Each row is a point. Each table stands for the endless flat space through its points: a line for two points, a plane for three, and so on. Write the one point that lies in both, or say that there is none.

First, 2 rows:
[[-0.29  0.42  0.16]
 [ 0.11  0.06  0.04]]
Second, 2 rows:
[[-0.20  0.29  0.14]
 [-0.10  0.41  0.22]]
They share: no point

First (3 x 4):
[[ 0.29 -0.20  0.38  0.05]
 [-0.13 -0.12  0.18 -0.01]
 [ 0.08 -0.11  0.47  0.35]]
Second:
[[ 0.03 -0.10  0.25  0.04]
 [ 0.09 -0.22  0.46  0.25]]
They share: [ 0.05 -0.14  0.32  0.11]

First:
[[ 0.55 -0.37 -0.19 -0.28  0.02 -0.03  0.74 -0.48]
 [ 0.56 -0.60 -0.10 -0.23  0.64 -0.10  0.66 -0.43]
 [ 0.32 -0.38 -0.37 -0.09  0.78 -0.23  0.51 -0.32]
 [ 0.06 -0.42 -0.19 -0.23  0.85 -0.13  0.25  0.05]
 [-0.06 -0.62  0.06 -0.43  0.44 -0.48  0.88  0.09]]
Second:
[[ 0.33 -0.23 -0.34 -0.21  0.50 -0.15  0.39 -0.40]
 [ 0.56 -0.41 -0.42 -0.17  0.27 -0.02  0.24 -0.17]
 [ 0.52 -0.17 -0.18 -0.49  0.55  0.18  0.20 -0.53]]
They share: no point

First, 3 rows:
[[-0.47 -0.28  0.48  0.18 -0.38 -0.04 -0.27 -0.07  0.51]
 [-0.50  0.14 -0.02 -0.11 -0.05  0.00 -0.36 -0.29  0.04]
 [-0.35  0.20 -0.10 -0.16  0.01  0.10 -0.36 -0.30  0.08]]
Second, 4 rows:
[[-0.55 -0.08  0.46  0.01  0.15 -0.31 -0.19 -0.46  0.36]
 [-0.74  0.18  0.32  0.40 -0.25 -0.17 -0.70  0.06  0.60]
 [-0.13 -0.10  0.06 -0.29  0.06  0.10  0.00 -0.45  0.11]
 [-0.19  0.08 -0.10 -0.07 -0.21  0.25 -0.31 -0.10  0.24]]
They share: [-0.37  0.00  0.14 -0.02 -0.15  0.06 -0.32 -0.20  0.28]

First:
[[-0.27  0.44  0.56  0.37 -0.23 -0.27  0.03  0.29 -0.02  0.30 -0.37  0.97]
 [-0.20 -0.01 -0.16 -0.05  0.02 -0.04  0.09  0.02 -0.51  0.51 -0.63  0.06]
 [ 0.07 -0.08 -0.11  0.37 -0.05  0.19 -0.54  0.09 -0.41  0.65 -0.84 -0.02]
 [-0.66 -0.04  0.00 -0.13  0.33 -0.03  0.00 -0.09 -0.48  0.52 -0.05 -0.02]
 [-0.29  0.15  0.21  0.25  0.01  0.04 -0.11  0.19 -0.39  0.56 -0.37  0.43]
 [-0.25  0.70  0.71  0.38 -0.30 -0.61  0.53  0.52  0.10 -0.07 -0.11  0.88]]
Second, 5 rows:
[[-0.52  0.25  0.48 -0.11 -0.14 -0.22  0.01  0.52 -0.37  0.17 -0.19  0.42]
 [ 0.10  0.07  0.02  0.39  0.04 -0.04 -0.39 -0.19 -0.18  0.51 -0.45  0.19]
 [-0.28  0.19 -0.12 -0.03 -0.37 -0.36 -0.24  0.24 -0.08  0.36 -0.38 -0.25]
 [ 0.03  0.11  0.19  0.30  0.02 -0.06 -0.27 -0.08 -0.30  0.41 -0.43  0.37]
 [ 0.13 -0.01 -0.19  0.52  0.23  0.18 -0.86 -0.03  0.32  0.76 -0.14 -0.15]]
They share: [-0.34  0.13  0.20  0.23  0.06 -0.10 -0.19  0.10 -0.23  0.41 -0.29  0.22]

First, 7 rows:
[[-0.38  0.36 -0.55  0.03 -0.19 -0.06  0.07 -0.68  0.53  0.17  0.32 -0.09
  -0.11 -0.34]
 [-0.41  0.39 -0.44 -0.70  0.05 -0.77 -0.18 -0.43 -0.26  0.01 -0.09 -0.11
  -0.09 -0.58]
 [-0.34  0.04 -0.31 -0.25 -0.31 -0.28  0.52 -0.03 -0.14 -0.18  0.51 -0.61
  -0.29 -0.06]
 [-0.18 -0.35 -0.61  0.30  0.11 -0.11  0.63 -0.19 -0.08  0.62  0.90 -0.56
  -0.09  0.31]
 [-0.20 -0.17 -0.55 -0.25 -0.22 -0.75 -0.24 -0.66 -0.68  0.77  0.14  0.01
   0.25 -0.43]
 [-0.27  0.10 -0.52 -0.11 -0.09 -0.44 -0.18 -0.70 -0.01  0.52  0.17  0.06
   0.05 -0.47]
 [-0.04  0.33 -0.52 -0.04  0.03 -0.11 -0.35 -0.47  0.25  0.42 -0.17 -0.12
   0.20 -0.13]]
Second:
[[-0.16  0.28 -0.11 -0.10 -0.18 -0.21 -0.07 -0.90 -0.03  0.53  0.59  0.10
  -0.82 -0.44]
 [-0.34 -0.14 -0.20 -0.43  0.06 -0.12 -0.07 -0.18 -0.03  0.32  0.56 -0.20
  -0.19 -0.41]
 [-0.04 -0.27  0.10 -0.20  0.43  0.02 -0.22 -0.22  0.43  0.31  0.45 -0.42
   0.19 -0.38]
 [ 0.01 -0.45 -0.12 -0.11  0.12  0.03 -0.24 -0.24  0.13  0.21  0.58 -0.12
   0.12 -0.31]
 [-0.09 -0.02  0.29 -0.49  0.55  0.20 -0.23 -0.34  0.57  0.45  0.64 -0.32
  -0.15 -0.51]]
They share: no point

First, 5 rows:
[[ 0.21 -0.05 -0.10  0.03 -0.13  0.19 -0.05 -0.40  0.43  0.00  0.63 -0.32
  -0.35 -0.18 -0.38  0.30 -0.06  0.23  0.47  0.09]
 [ 0.44  0.05  0.06  0.24  0.12 -0.37  0.13  0.13  0.77  0.19  0.04 -0.40
  -0.46  0.17  0.04  0.54  0.10  0.52  0.49 -0.25]
 [-0.09  0.09  0.14 -0.16 -0.07 -0.91 -0.10  0.05  0.33 -0.22  0.08 -1.07
  -0.62  0.34 -0.08  0.42 -0.65  0.16 -0.18  0.09]
 [ 0.17  0.33  0.23 -0.30  0.09 -0.72 -0.13  0.15  0.36  0.12  0.11 -0.56
  -0.39  0.14  0.03  0.40 -0.36  0.18 -0.04 -0.05]
 [ 0.35  0.43  0.23 -0.28  0.20 -0.03 -0.33 -0.22  0.29  0.35  0.46  0.02
  -0.04 -0.37 -0.23  0.23 -0.06  0.16  0.27 -0.08]]
Second (5 x 20):
[[ 0.53  0.27  0.04  0.01  0.07  0.03  0.16  0.33  0.77 -0.35 -0.32 -0.05
   0.13 -0.25  0.36  0.47 -0.59  0.31 -0.16  0.08]
 [-0.27  0.10  0.25 -0.19  0.25 -0.98 -0.28 -0.35  0.56  0.49  0.60 -0.38
  -0.57 -0.39 -0.34  0.11 -0.13  0.24  0.03 -0.22]
 [-0.22  0.16  0.26 -0.24  0.05 -0.92 -0.37 -0.54  0.45  0.74  0.77 -0.62
  -0.66 -0.20 -0.32  0.03 -0.21  0.22  0.17  0.00]
 [ 0.06  0.21  0.14 -0.10  0.18 -0.57 -0.09 -0.02  0.51  0.00  0.23 -0.21
  -0.26 -0.19 -0.14  0.32 -0.20  0.28  0.00 -0.24]
 [-0.03  0.19  0.19 -0.13  0.10 -0.67 -0.19 -0.25  0.59  0.33  0.39 -0.37
  -0.37 -0.28 -0.11  0.16 -0.34  0.27  0.00 -0.04]]
They share: [ 0.24  0.23  0.13 -0.18  0.05 -0.37 -0.10 -0.02  0.41  0.14  0.28 -0.39
 -0.34  0.00 -0.09  0.37 -0.19  0.22  0.18 -0.04]

First, 7 rows:
[[ 0.21  0.60 -0.15 -0.63 -0.37  0.08  0.45 -0.52  0.00  0.51 -0.12 -0.36
  -0.38 -0.21 -0.49  0.09  0.12  0.72  0.37  0.10 -0.26 -0.64  0.20  0.12]
 [ 0.48  0.23 -0.26 -0.43 -0.06  0.64  0.37 -0.75  0.32  0.39 -0.24 -0.56
  -0.29 -0.59 -0.12 -0.47  1.20  0.35 -0.12  0.18 -0.68 -0.57  0.61 -0.51]
 [ 0.30 -0.06 -0.19 -0.52  0.05  0.63  0.42 -0.55  0.18  0.40 -0.44 -0.47
  -0.29  0.08  0.19  0.04  0.59  0.27 -0.18  0.27 -0.71 -0.11  0.43 -0.16]
 [ 0.52  0.15  0.04 -0.03 -0.06  0.64  0.89 -0.21  0.26 -0.03  0.08 -0.14
   0.19  0.21 -0.46  0.77  0.34  0.09  0.26  0.26 -0.26  0.19  0.19  0.43]
 [-0.04  0.20 -0.16 -0.26 -0.17  0.61  0.58 -0.90  0.45  0.39 -0.56 -0.30
  -0.41 -0.06 -0.06  0.36  0.52  0.48 -0.13 -0.27 -0.54 -0.01  0.60 -0.01]
 [-0.26  0.31  0.05 -0.17 -0.22  0.62  0.31 -0.86  0.63  0.54 -0.54 -0.15
  -0.81 -0.43  0.11  0.53  0.71  0.68 -0.09 -0.84 -0.39 -0.33  0.66  0.22]
 [-0.36  0.02  0.22 -0.38 -0.34  0.21 -0.25 -0.55  0.26  0.75 -0.54 -0.03
  -1.33 -0.44  0.55  0.28  0.23  0.73  0.08 -0.48 -0.13 -0.82 -0.03  0.33]]
Second, 6 rows:
[[ 0.01  0.31 -0.12  0.13  0.04  0.58  0.03 -0.70  0.39  0.52  0.00 -0.16
  -0.79 -0.14  0.38  0.11 -0.01  0.10  0.06 -0.09 -0.49 -0.18  0.07  0.45]
 [ 0.29  0.36 -0.03 -0.84 -0.45  0.50 -0.10 -0.17  0.07  0.18  0.41  0.12
  -0.92 -0.12  0.07  0.39 -0.05  0.71  0.04 -0.07 -0.44 -0.21  0.30  0.68]
 [ 0.33  0.10  0.47 -0.51 -0.50  0.23  0.62  0.03 -0.11 -0.01 -0.20 -0.26
  -0.05 -0.25 -0.36  0.07  0.45  0.47  0.22 -0.05  0.18 -0.68  0.04  0.15]
 [ 0.51  0.36  0.54 -0.41 -0.17  0.58  0.52 -0.06  0.19 -0.11 -0.14 -0.10
  -0.24 -0.06 -0.19  0.48  0.34  0.58  0.45 -0.07 -0.17 -0.46  0.00  0.14]
 [ 1.13 -0.54 -0.31 -0.36 -0.09  0.37  0.73 -0.63  0.57  0.80  0.34  0.62
  -0.57  0.38 -0.12  1.00  0.37  0.57  0.55  0.72  0.27 -0.27 -0.84 -0.07]
 [ 0.07  0.13 -0.33 -0.57 -0.30  0.43 -0.17 -0.38 -0.01  0.52  0.42  0.06
  -1.07 -0.16  0.37  0.23 -0.08  0.52 -0.13  0.17 -0.49 -0.04  0.14  0.53]]
They share: no point

First (4 x 24):
[[-0.11  0.43  0.22 -0.41 -0.45  0.27  0.18 -0.18 -0.14 -0.03 -0.14 -0.27
   0.24  0.18  0.27 -0.09 -0.27  0.40  0.13  0.27  0.01  0.14 -0.51  0.41]
 [-0.08  0.28  0.18 -0.09 -0.14  0.50  0.30 -0.39  0.28  0.17 -0.18 -0.01
  -0.01  0.55  0.17  0.20 -0.20  0.42 -0.39  0.51 -0.19  0.16 -0.30  0.06]
 [ 0.10  0.28  0.07 -0.61 -0.53  0.25  0.40  0.09 -0.36  0.07 -0.68 -0.41
   0.32  0.08  0.16 -0.50 -0.08  0.22  0.49 -0.01  0.11  0.02 -0.65  0.18]
 [-0.11  0.16  0.02 -0.63 -0.09 -0.13  0.31 -0.24 -0.27  0.08 -0.37 -0.55
   0.09  0.49 -0.25 -0.31  0.24  0.02  0.47 -0.01 -0.02  0.54 -0.02  0.29]]
Second (3 x 24):
[[-0.18 -0.08  0.01 -0.59 -0.11  0.19  0.08 -0.33  0.02  0.25 -0.44 -0.27
   0.24  0.10 -0.04 -0.32 -0.32  0.54 -0.03  0.11 -0.19  0.20 -0.27  0.12]
 [-0.14  0.32  0.25 -0.51 -0.27  0.11  0.24 -0.37 -0.38  0.01 -0.40 -0.15
   0.28  0.30 -0.08 -0.20  0.04  0.34 -0.07  0.07  0.05  0.48 -0.31  0.28]
 [ 0.02  0.72  0.29 -0.23 -0.51  0.27  0.44 -0.09 -0.22 -0.15 -0.08 -0.31
   0.08  0.54  0.28  0.08  0.08  0.06  0.29  0.35  0.13  0.24 -0.47  0.44]]
They share: [-0.08  0.32  0.15 -0.41 -0.31  0.23  0.26 -0.21 -0.10  0.05 -0.26 -0.29
  0.16  0.32  0.12 -0.12 -0.12  0.30  0.13  0.23 -0.03  0.22 -0.37  0.28]

First:
[[ 0.73 -0.03 -1.13  0.14  0.90 -0.01 -0.24  0.47  0.40 -0.02  0.18  0.08
   0.40  0.20  0.00 -0.17 -0.21  0.67 -0.19  0.64 -0.17  0.22  0.40  0.32]
 [-0.02 -0.39 -0.39 -0.18  0.42  0.22 -0.40  0.31 -0.39 -0.09  0.32  0.71
  -0.20 -0.38 -0.39 -0.13  0.21  0.35  0.13  0.83 -0.65 -0.49  0.21 -0.13]
 [ 0.04 -0.79 -0.28 -0.25  0.53 -0.25  0.13 -0.27 -0.02 -0.54  0.60  0.35
  -0.21  0.27 -0.39  0.12  0.65  0.03  0.02  0.64  0.23 -0.60  0.34 -0.06]
 [-0.02 -0.42 -0.37 -0.34  0.23  0.21 -0.48  0.28 -0.56 -0.15  0.19  0.65
  -0.20 -0.42 -0.21 -0.41  0.07  0.34  0.44  1.00 -0.74 -0.52  0.19 -0.38]
 [-0.02  0.18 -0.49  0.34  0.63  0.21 -0.44  0.96  0.08  0.29  0.07  0.65
  -0.08 -0.54 -0.21  0.27  0.15  0.54 -0.60  0.12 -0.86 -0.12  0.23  0.50]]
Second, 5 rows:
[[ 0.26 -0.51 -0.47  0.11  0.04 -0.75 -0.57  0.24 -0.19 -0.12  0.37  0.32
  -0.21  0.16 -0.40 -0.16 -0.08 -0.29 -0.36 -0.14 -0.71 -0.11  0.62  0.26]
 [-0.16 -0.34 -0.03 -0.26  0.83  0.15 -0.17  0.68 -0.02 -0.09  0.08  0.22
   0.03 -0.30  0.04 -0.19  0.56  0.57 -0.29  0.47 -0.30 -0.64  0.12 -0.02]
 [ 0.27 -0.68 -0.35  0.07  0.28 -0.40 -0.52  0.58 -0.09  0.05  0.13  0.14
  -0.02 -0.14 -0.46  0.09  0.16 -0.06 -0.35 -0.17 -0.55 -0.35  0.49  0.56]
 [ 0.06 -0.40 -0.33 -0.05  0.20 -0.76 -0.61  0.32 -0.22 -0.09  0.50  0.34
  -0.26  0.16 -0.33 -0.45 -0.11 -0.21 -0.55  0.06 -0.74 -0.11  0.66  0.06]
 [-0.22 -0.13 -0.68 -0.03  0.27  0.12 -0.16  0.56 -0.16 -0.21 -0.07  0.48
  -0.16 -0.73  0.02  0.59  0.87  0.22 -0.09  0.51  0.16 -0.38  0.05  0.36]]
They share: no point

First (5 x 24):
[[ 0.13 -0.05 -0.29 -0.18  0.08  0.34 -0.33 -0.03  0.18 -0.38  0.12 -0.40
  -0.14 -0.20 -0.23  0.38  0.27  0.76 -0.23  0.15 -0.28  0.04  0.36 -0.34]
 [ 0.34  0.00 -0.20 -0.19 -0.06 -0.01 -0.54  0.03  0.28 -0.31 -0.05 -0.20
  -0.24  0.26 -0.20  0.05 -0.25  0.62 -0.12  0.09  0.21 -0.20  0.32 -0.08]
 [ 0.10  0.00 -0.44  0.37  1.00 -0.05 -0.24 -0.33  0.30 -0.07  0.47  0.22
  -0.12  0.16 -0.38  0.33  0.13 -0.10 -0.12  0.39 -0.07 -0.50  0.44 -0.06]
 [ 0.31 -0.01 -0.27 -0.02  0.25 -0.04 -0.47 -0.08  0.26 -0.22  0.07 -0.06
  -0.18  0.23 -0.19  0.13 -0.15  0.40 -0.15  0.17  0.09 -0.32  0.40 -0.09]
 [ 0.09 -0.07 -0.19 -0.38 -0.27  0.50 -0.31  0.06  0.22 -0.54  0.01 -0.62
  -0.22 -0.29 -0.25  0.33  0.31  1.06 -0.19  0.07 -0.25  0.24  0.26 -0.39]]
Second:
[[ 0.09 -0.23 -0.42  0.01  0.51 -0.08 -0.28 -0.09  0.42 -0.11  0.25  0.18
  -0.50 -0.17  0.03  0.00 -0.04  0.51 -0.40  0.36  0.01 -0.40  0.27  0.24]
 [ 0.02 -0.22 -0.49 -0.09  0.50 -0.08 -0.26 -0.03  0.45 -0.04  0.26  0.28
  -0.55 -0.22  0.03  0.02 -0.08  0.53 -0.49  0.42  0.06 -0.51  0.24  0.34]
 [ 0.40  0.08  0.05  0.23  0.28  0.24 -0.30 -0.39  0.23 -0.50  0.00 -0.32
   0.11  0.48 -0.41  0.22  0.16  0.09  0.29  0.02 -0.08 -0.21  0.58 -0.58]]
They share: [ 0.21 -0.07 -0.22  0.07  0.39  0.08 -0.28 -0.21  0.34 -0.27  0.13 -0.02
 -0.22  0.13 -0.19  0.12  0.04  0.31 -0.10  0.22 -0.01 -0.36  0.41 -0.12]

First:
[[ 0.17  0.06 -0.52  0.39 -0.27  0.24  0.71 -0.73 -0.13 -0.61  0.22  0.65
  -0.40 -0.13 -0.30 -0.21  0.51 -0.19 -0.24 -0.14  0.45 -0.63  0.41  0.08]
 [ 0.15  0.33 -0.68  0.25 -0.01 -0.31  1.17 -1.02  0.24 -0.03 -0.24  1.08
  -0.68 -0.01 -0.83  0.25 -0.01 -0.39 -0.30  0.34  0.55 -0.66  0.14  0.29]
 [-0.03 -0.02 -0.20  0.25 -0.16  0.74  0.11 -0.24 -0.39 -0.77  0.58  0.08
  -0.29  0.18  0.32 -0.10  0.64 -0.11 -0.38 -0.32  0.21 -0.28  0.45  0.25]
 [-0.31  0.26 -0.13  0.21 -0.15  0.48  0.24 -0.18 -0.40 -0.45  0.28  0.21
  -0.38  0.23  0.03  0.33  0.42 -0.40 -0.52 -0.01  0.41 -0.30  0.52  0.25]
 [-0.36  0.47 -0.09  0.20  0.16  0.35  0.35 -0.49  0.02 -0.17  0.27  0.56
  -0.83  0.10 -0.42  0.54  0.04 -0.36 -0.75  0.30  0.60 -0.50  0.09  0.64]]
Second:
[[-0.24 -0.05  0.18 -0.06 -0.12  0.80  0.47 -0.04 -0.53 -0.48 -0.63  0.51
  -0.36  0.42  0.67  0.37  0.63 -0.54 -0.62 -0.13 -0.37  0.25  0.25  0.22]
 [ 0.06 -0.14 -0.63 -0.10  0.29  0.18  0.63 -0.35 -0.59 -0.60 -0.08  0.25
  -0.78  0.57  0.41  0.43  0.33 -0.55 -0.66 -0.60 -0.08 -0.39  0.04  0.67]
 [-0.25  0.00 -0.65 -0.04  0.55  0.19  0.96  0.10 -0.75 -0.97 -0.37  0.30
  -0.68  0.42  0.74  0.24  0.65 -0.66 -0.33 -0.58 -0.44 -0.33 -0.01  0.64]
 [-0.14  0.49 -0.98  0.02  0.68 -0.01  0.57  0.11 -0.50 -0.63  0.24  0.04
  -0.73  0.69  0.28  0.67  0.07 -0.68  0.02 -0.35  0.38 -0.45  0.28  1.08]
 [ 0.15 -0.32 -0.34 -0.15  0.12  0.41  0.20 -0.22 -0.75 -0.43 -0.43  0.18
  -0.86  0.84  0.64  0.69  0.26 -0.79 -0.94 -0.62 -0.06 -0.19  0.12  0.65]
 [-0.09  0.51  0.17  0.25 -0.41  0.72  0.04 -0.40  0.32  0.26  0.51  0.55
  -0.15  0.46 -0.47  0.73 -0.18 -0.08 -0.28  0.53  0.56  0.23  0.58  0.32]
 [-0.28  0.75  0.08  0.03 -0.25  0.76  0.25 -0.27  0.10  0.01  0.26  0.45
  -0.01  0.32 -0.14  0.54  0.14 -0.16 -0.02  0.55  0.58  0.33  0.71  0.39]]
They share: [-0.07  0.17 -0.31  0.09  0.03  0.33  0.42 -0.35 -0.19 -0.31  0.20  0.30
 -0.42  0.39  0.04  0.31  0.26 -0.30 -0.40  0.03  0.21 -0.19  0.31  0.38]

First, 4 rows:
[[-0.63  0.00 -0.12 -0.20 -0.48  0.05 -0.15 -0.58 -0.59 -0.17  0.16 -0.07
   0.06  0.22 -0.28 -0.25 -0.22 -0.18 -0.51 -0.24 -0.12  0.01  0.63  0.08]
 [-0.49  0.03  0.07 -0.02 -0.38  0.14 -0.28 -0.49 -0.42 -0.09  0.24  0.09
   0.09  0.28 -0.33 -0.16 -0.13 -0.12 -0.52 -0.17 -0.26  0.08  0.41  0.06]
 [-0.27  0.10  0.42  0.28 -0.19  0.39 -0.45 -0.24 -0.16  0.03  0.44  0.36
   0.21  0.40 -0.33 -0.07 -0.01 -0.08 -0.53 -0.04 -0.44  0.30  0.06 -0.09]
 [-0.49  0.06  0.01 -0.04 -0.40  0.07 -0.25 -0.57 -0.44 -0.11  0.20 -0.01
   0.08  0.32 -0.28 -0.15 -0.18 -0.06 -0.63 -0.22 -0.33  0.01  0.45  0.14]]
Second, 3 rows:
[[-0.31  0.25  0.33  0.18 -0.30  0.49 -0.40 -0.33 -0.30 -0.18  0.34  0.50
   0.34  0.31 -0.40 -0.33 -0.16  0.04 -0.50  0.14 -0.20  0.40  0.51 -0.01]
 [-0.43  0.52  0.09  0.36 -0.39  0.64 -0.25 -0.03  0.00 -0.36  0.46  0.38
   0.19  0.16 -0.37 -0.15 -0.28  0.07 -0.41  0.41  0.04  0.55  0.63 -0.01]
 [-0.61  0.22 -0.06  0.27 -0.27  0.52 -0.07  0.12 -0.06 -0.27  0.43  0.11
  -0.02  0.10 -0.40  0.00 -0.25 -0.17 -0.29  0.20 -0.14  0.37  0.30 -0.19]]
They share: no point

First, 2 rows:
[[ 0.60  0.07  0.22 -0.25  0.23 -0.13  0.19  0.25  0.34  0.17  0.52  0.13
  -0.10 -0.30 -0.04 -0.28 -0.52  0.60 -0.55 -0.17  0.40  0.15 -0.16 -0.09]
 [ 0.51  0.10  0.25 -0.23  0.28 -0.04  0.24  0.29  0.32  0.25  0.47  0.20
  -0.07 -0.23 -0.10 -0.23 -0.46  0.51 -0.50 -0.24  0.35  0.15 -0.16 -0.12]]
Second:
[[ 0.39 -0.13  0.21 -0.11  0.13  0.28  0.52  0.24  0.29  0.42  0.29  0.52
   0.18 -0.07 -0.17 -0.05 -0.62  0.41 -0.41 -0.39 -0.11  0.29 -0.09  0.09]
 [ 0.17  0.54  0.52 -0.29  0.69  0.14 -0.03  0.59  0.37  0.22  0.57  0.22
  -0.34 -0.14 -0.48 -0.28  0.05  0.38 -0.19 -0.43  0.66  0.14 -0.25 -0.44]
 [ 0.41  0.18  0.40 -0.29  0.37  0.22  0.33  0.47  0.21  0.38  0.49  0.38
   0.06 -0.10 -0.36 -0.24 -0.39  0.34 -0.35 -0.27  0.22  0.26 -0.17 -0.16]]
They share: no point

First (2 x 24):
[[ 0.07 -0.30  0.27 -0.35  0.50 -0.39 -0.23 -0.08 -0.24  0.58  0.20  0.26
   0.24 -0.10  0.22 -0.28  0.43 -0.27 -0.25  0.43  0.18 -0.49 -0.43 -0.38]
 [ 0.47 -0.14 -0.09 -0.47  0.26  0.05 -0.35  0.36  0.12  0.18  0.40  0.58
  -0.12  0.10  0.22 -0.08  0.07 -0.51  0.03  0.31  0.54 -0.17 -0.35 -0.46]]
Second (5 x 24):
[[ 0.18 -0.27  0.06 -0.32  0.33  0.01 -0.15  0.54 -0.30  0.31  0.54  0.30
  -0.01 -0.29  0.38 -0.28  0.34 -0.47  0.07  0.59  0.50 -0.31 -0.40 -0.30]
 [ 0.41 -0.70 -0.28 -0.82  0.16 -0.13 -0.06  0.34 -0.43  0.90  0.28  0.77
  -0.49  0.05  0.40 -0.58  0.39 -0.37  0.26  0.44  0.88  0.13 -0.71 -0.38]
 [ 0.32 -0.35 -0.28 -0.60  0.25 -0.23 -0.45 -0.14  0.14  0.57 -0.04  0.58
  -0.09  0.41  0.22 -0.38  0.26 -0.27 -0.13  0.33 -0.02 -0.65 -0.40 -0.16]
 [ 0.37 -0.16  0.45 -0.28  0.53 -0.18 -0.13  0.27 -0.25  0.23  0.56  0.28
   0.22 -0.30  0.08  0.02  0.26 -0.48 -0.10  0.26  0.76  0.03 -0.39 -0.76]
 [ 0.60 -0.64 -0.10 -0.68  0.29 -0.18 -0.06  0.21 -0.41  0.68  0.31  0.56
  -0.24  0.03  0.12 -0.43  0.42 -0.38  0.18  0.23  0.82  0.06 -0.59 -0.53]]
They share: [ 0.27 -0.22  0.09 -0.41  0.38 -0.17 -0.29  0.14 -0.06  0.38  0.30  0.42
  0.06  0.00  0.22 -0.18  0.25 -0.39 -0.11  0.37  0.36 -0.33 -0.39 -0.42]

First, 6 rows:
[[-0.02 -0.08 -0.36  0.40 -0.15  0.46  0.18 -0.32 -0.08 -0.20  0.52 -0.68
   0.07  0.21  0.02  0.00  0.32 -0.03  0.15  0.26 -0.74 -0.18  0.42 -0.12]
 [-0.25 -0.09 -0.09 -0.08 -0.52 -0.36  0.37 -0.24  0.58 -0.19  0.32 -0.12
   0.54  0.56 -0.81  0.61  0.27 -0.52 -0.38  0.00 -0.18 -0.42  0.38 -0.57]
 [-0.08 -0.14 -0.39  0.27 -0.24  0.32  0.03  0.38 -0.35 -0.30  0.50 -0.52
  -0.01 -0.30 -0.35 -0.03  0.12  0.46  0.36  0.40 -0.93  0.04  0.04  0.18]
 [-0.19  0.09 -0.27  0.12 -0.22  0.36  0.11  0.32 -0.38 -0.37  0.40 -0.24
   0.16 -0.38 -0.19  0.07  0.09  0.30  0.36  0.36 -0.74  0.10  0.22 -0.07]
 [-0.09  0.34  0.00  0.06  0.15  0.59  0.04 -0.01 -0.36 -0.33  0.15 -0.21
   0.37 -0.27  0.29 -0.11  0.24 -0.07  0.46  0.51 -0.32  0.20  0.62 -0.24]
 [-0.38  0.25 -0.35 -0.01 -0.35  0.13  0.42 -0.41 -0.04 -0.20  0.64 -0.01
   0.21  0.06 -0.45  0.47  0.18 -0.31 -0.29 -0.26 -0.60  0.00  0.58 -0.70]]
Second (2 x 24):
[[-0.34 -0.10 -0.16 -0.22  0.18 -0.25  0.19  0.22  0.41 -0.54 -0.09 -0.52
   0.21  0.03 -0.48  0.43  0.51 -0.14  0.34  0.61 -0.55  0.11  0.36  0.00]
 [-0.16 -0.04 -0.08 -0.06 -0.02 -0.05  0.11  0.10  0.21 -0.32  0.11 -0.38
   0.33  0.09 -0.44  0.23  0.35 -0.16  0.18  0.45 -0.37 -0.01  0.36 -0.12]]
They share: [-0.07 -0.01 -0.04  0.02 -0.12  0.05  0.07  0.04  0.11 -0.21  0.21 -0.31
  0.39  0.12 -0.42  0.13  0.27 -0.17  0.10  0.37 -0.28 -0.07  0.36 -0.18]
